Every row gives one point. The last column is the point's height on a tilted bowl or saddle (a function of degree 2), plus a little noise. Along how many of its main directions does it bend up, bend down or stay straight?
In the rows, zero is written as 128.

Points (15 x 4)
[[149  88 140 103]
 [109 125 129 107]
 [ 76 150 119 107]
 [163 109 159 111]
 [ 62 126 168 117]
 [120 165 112  88]
 [135 103 170  98]
 [155  96 100 100]
 [ 98 101 146 109]
 [154 128  45  69]
 [ 78 133 167 106]
 [ 88 186 115  71]
 [129 150 110  97]
 [163  75  93  86]
 [161 119  65  88]]
Directions: 1 up, 2 down, 0 straight

Points (22 x 5)
[[148  71 150 127 102]
 [105 138 158 137 100]
 [136 112 101 125 115]
 [136  87 146 176 108]
 [ 55 141 107 124  92]
 [106  91 152 109 111]
 [176 102 146 172 104]
 [130 168 123 142 100]
 [ 96 137 145 117 103]
 [139 105 129 187 113]
 [116 140 136 102 107]
 [112 111 215 131  72]
 [185  95 104 145 110]
 [ 62 118 117 110 106]
 [136 172 129 172  98]
 [149 133 130 170 112]
 [194 123 190 173  76]
 [ 56 187 167 170  52]
 [131 182 190 179  61]
 [166  78 117 159 107]
 [152 107 124 167 114]
 [119  92 117 159 115]]
Directions: 0 up, 2 down, 2 straight

Points (38 x 7)
[[115 135 198 151 179 129 151]
 [114 157 117 101 145  93 105]
 [ 94 124 121 178 114 168 174]
 [104 111 153 102 205 161 137]
 [120 151 133 162 127 141 132]
 [ 65 156 123 152 112 147 143]
 [ 68 120 185 149 123 165 165]
 [142 125 124  84 166 118 122]
 [ 91 171 137 126 172  97 126]
 [ 87 140  77 114 177 128 131]
 [ 80 130 135 150 161 120 123]
 [157  95 127 125  92 169 120]
 [143 149 122 118 139 126 103]
 [115 183 152 147 142 211 184]
 [154 158  76 172 173 127 189]
 [140  75 110 187 107 135 204]
 [112 143 144 112 117 133  90]
 [102 177 121 160 105 100 129]
 [182 116  89 101 103 142 133]
 [ 95 124 116 134 141 136 107]
 [ 90  69 176  99  44 152 173]
 [156 113 136 129 117  88 114]
 [141 115  91 163 108  91 155]
 [116  52 107 161 103 128 200]
 [108 126 175 131 137 204 135]
 [132 146  76  67 193  94 185]
 [130 161  91 112 140 112 123]
 [ 29  81 167 123 124 123 157]
 [127 192 159 149 139 140 142]
 [154 102 118 119 146 101 119]
 [136  89 101 153 152 130 135]
 [ 55 159  99  99 147 114 109]
 [174 177  49  80 127 157 203]
 [114 104  97 138 171  62 124]
 [218 117 191 171 201 130 133]
 [ 75 165 165 153 150 195 194]
 [111 133 117 126 166 181 124]
 [127 120 176 133 118 138 111]]
Directions: 3 up, 0 down, 3 straight

Points (65 x 9)
[[117  89 168 137 155 121  58 151  85]
 [ 64 135  85 103 146 113 176 186 117]
 [131 141 185  66 134  66 139  32  34]
 [ 49  96 144 128 164  91 150 144 118]
 [177 138 201  97  98 147  85 170  79]
 [108 149 150  74 202  88 124 174 150]
 [171  82 136 110 130 135 115  90 107]
 [141 154 103 127 111  81 117 198 100]
 [121 112 188  97 116 107 144 156 101]
 [ 73 142  81  98  83 126  83 146 112]
 [ 94 155 111 100 102 133 108 137 130]
 [136 172 199  57 124  97 195 193  39]
 [ 84 133 128 167 172 157 124 182 131]
 [140 144 119  82 132 115  86 169 101]
 [175 117 176 204 141 128 146 145 157]
 [101 138 157  85 113 100 134 126 117]
 [ 71 159 167 137 159 124 135 158 142]
 [119  67 127 101 194 154 141 103  94]
 [126 144 150 122 133 112  90 127 113]
 [168 154 176 189  78 159 129 161 128]
 [160 147  32 117 129 133 165  75  46]
 [111 150 142  85 150 121 116 121 125]
 [ 69 146  94 175 129 131 126 149 123]
 [135  84 158 144 128 144 126 176 112]
 [ 98 129 107 176 113 123 151 135 113]
 [165 110 128 160 128 101  83 116 126]
 [161 111 107 115 141 140 182 157 115]
 [165 179 105  89 159 115 149 228 108]
 [139 173 124  96  83 127  78  72  97]
 [100 140 118  85  66 105 154 150 113]
 [ 99 157  91 137 238 132  50 135 109]
 [144 131 158 136 173  76 123  90 100]
 [122  73 139 155 171 147 117 195 115]
 [ 99  69 105 104 113  63 161 136  44]
 [ 98 110 164 115 114 161  86 146 106]
 [170 198 143 164 148  90 146 206 110]
 [143 163 203 125 178 105  97 102  88]
 [142 139 140  94 137 118 106 172 120]
 [168 146 127 139 164 108 151 143 134]
 [143 145 111 127 189 130 141 166 138]
 [115  91 123 125 117 127 150 102 108]
 [159 127 145 119 120 164 132 178 119]
 [165 124 181 133  95  90  97 154 121]
 [ 63  71 137 123 146 129 132 165 105]
 [ 60 130  79 146 141 129 150 138 121]
 [129  94 162  55  70 175 114 135 107]
 [141 113  70 106  55 124  88 137  93]
 [127 136 103  63 150 133 140 229 129]
 [165 121  90 176 130 133 104 138 132]
 [146 134 124 141  97  94 172 143 108]
 [152  50 172 164  94 198 141 134  63]
 [113 132 124  90 121 101 153  94 110]
 [ 88 107 118 107 146 114 127 103 119]
 [133 138  64 130 124  96 140 178  89]
 [122 138 108 102 116 193 164 142 110]
 [164 144 137 175  75 153  95 119 149]
 [129 101 153 127 112 171 117 122 113]
 [114 119 113 129  84 103  69  95  95]
 [192 147  47 131 181 119 106  94  60]
 [128 148 164 130  83 162 206 161  66]
 [142  93 125 110 113  81 165 108  88]
 [137 148 155  99 146 190 110  83  98]
 [ 93  86 119 118 116  88 115  65  75]
 [141 112 109 118 112 112 146 138 117]
 [157 196 137 104 151 132 121 132  88]]
Directions: 2 up, 5 down, 1 straight
